Each row is a point. Each copy is the shape, with its points in the same order, stretched, turned, moved and blurred by noise. Some copies are also mirrored. Which?

Shape (8 x 3)
[[0.029,-0.004,0.025],
[0.012,0.022,-0.034],
[-0.041,0.010,0.027],
[-0.023,0.019,-0.033],
[-0.041,0.038,0.021],
[-0.011,-0.015,0.039],
[0.014,0.019,-0.002],
[0.008,-0.013,-0.027]]
Copy 1 (8 x 3)
[[-0.021,-0.025,0.031],
[-0.010,0.012,-0.020],
[0.052,0.016,0.038],
[0.029,0.032,-0.022],
[0.039,0.053,0.040],
[0.024,-0.022,0.044],
[-0.016,0.011,0.013],
[0.006,-0.024,-0.018]]
Copy 1 is: mirrored
Copy 2 (8 x 3)
[[-0.006,-0.022,-0.002],
[-0.002,0.034,-0.033],
[-0.036,0.018,0.032],
[-0.010,0.051,-0.008],
[-0.055,0.027,0.015],
[-0.015,-0.009,0.034],
[-0.016,0.008,-0.017],
[0.021,0.026,-0.010]]
Copy 2 is: mirrored
Copy 3 (8 x 3)
[[-0.035,0.006,-0.033],
[0.019,0.021,0.006],
[-0.036,-0.033,0.016],
[0.021,-0.002,0.027],
[-0.031,-0.009,0.038],
[-0.039,-0.036,-0.013],
[-0.013,0.014,0.003],
[0.020,-0.005,-0.015]]
Copy 3 is: mirrored
Copy 4 (8 x 3)
[[0.008,-0.001,-0.040],
[0.027,0.039,-0.001],
[-0.055,0.011,0.003],
[-0.004,0.040,0.025],
[-0.065,0.045,-0.004],
[-0.034,-0.016,-0.022],
[0.007,0.031,-0.013],
[0.029,0.002,0.009]]
Copy 4 is: mirrored

Shape (11 x 6)
[[-0.008,-0.026,-0.013,-0.011,-0.043,-0.041],
[0.015,0.028,-0.004,-0.022,0.017,-0.012],
[-0.026,0.005,-0.003,0.039,-0.005,0.026],
[0.003,-0.039,-0.013,-0.001,0.037,-0.001],
[0.005,-0.011,0.051,-0.022,0.033,0.009],
[0.011,0.006,-0.012,0.028,0.028,-0.017],
[-0.001,0.038,0.038,-0.017,-0.020,0.026],
[0.011,0.022,-0.011,0.001,-0.019,0.008],
[0.071,0.023,0.016,0.038,-0.022,0.009],
[-0.054,-0.024,0.008,-0.068,0.006,-0.023],
[-0.026,-0.003,-0.002,0.009,0.004,-0.024]]
Copy 1 (11 x 6)
[[-0.050,0.007,0.004,-0.019,-0.020,0.036],
[-0.006,0.031,-0.014,0.011,0.028,-0.031],
[-0.006,-0.021,0.021,0.056,0.011,0.022],
[0.004,-0.042,-0.015,-0.002,0.017,-0.022],
[0.045,-0.004,0.015,-0.016,0.038,-0.006],
[-0.012,-0.014,0.012,0.026,0.012,-0.041],
[0.025,0.051,0.015,0.034,0.034,0.029],
[-0.004,0.026,-0.007,0.035,-0.003,0.005],
[0.023,0.034,0.019,0.049,-0.043,-0.041],
[-0.026,0.012,-0.023,-0.051,0.065,0.046],
[-0.035,-0.011,0.015,0.007,0.027,0.002]]
Copy 1 is: only turned
Copy 2 (11 x 6)
[[-0.027,-0.017,0.031,-0.033,-0.034,-0.026],
[0.022,0.023,-0.005,-0.007,0.021,-0.010],
[-0.034,-0.044,-0.018,0.022,-0.008,0.042],
[0.024,-0.053,0.003,-0.019,-0.004,0.017],
[0.004,0.007,0.028,-0.038,0.012,0.051],
[0.017,-0.020,0.011,0.032,0.014,0.001],
[-0.027,0.050,-0.005,-0.015,-0.003,0.037],
[-0.008,0.012,-0.013,0.017,-0.015,0.005],
[0.017,0.045,0.018,0.067,-0.042,0.015],
[-0.025,-0.022,0.002,-0.103,0.023,0.003],
[-0.020,-0.029,0.019,-0.008,0.015,0.002]]
Copy 2 is: only turned
Copy 3 (11 x 6)
[[0.018,-0.014,0.004,0.009,-0.058,-0.025],
[-0.003,-0.005,0.024,-0.039,0.004,-0.018],
[-0.004,0.016,-0.007,0.029,0.018,0.010],
[0.029,0.037,0.029,-0.001,0.006,-0.035],
[-0.007,0.059,0.044,-0.032,-0.008,-0.001],
[0.012,-0.006,0.037,0.002,0.022,-0.012],
[-0.024,0.018,0.001,-0.034,-0.007,0.028],
[0.007,-0.010,-0.004,-0.015,0.000,0.005],
[0.033,-0.021,0.032,-0.024,0.013,0.056],
[-0.023,0.043,0.001,-0.016,-0.055,-0.065],
[-0.008,0.005,0.017,0.014,-0.014,-0.023]]
Copy 3 is: mirrored
Copy 4 (11 x 6)
[[0.010,-0.059,0.001,0.015,-0.012,0.003],
[0.001,0.011,-0.015,-0.011,-0.017,-0.015],
[-0.021,0.006,0.011,0.040,0.003,0.021],
[-0.007,-0.017,-0.034,-0.008,0.023,0.021],
[0.015,0.008,0.013,-0.026,0.042,-0.018],
[0.004,0.008,-0.041,0.026,0.003,0.000],
[0.011,0.019,0.049,-0.007,-0.011,-0.012],
[0.006,0.005,0.005,0.013,-0.028,0.011],
[0.081,0.037,-0.008,0.027,-0.022,0.023],
[-0.047,-0.059,0.023,-0.038,0.017,-0.026],
[-0.016,-0.022,-0.010,0.022,0.008,-0.012]]
Copy 4 is: only turned
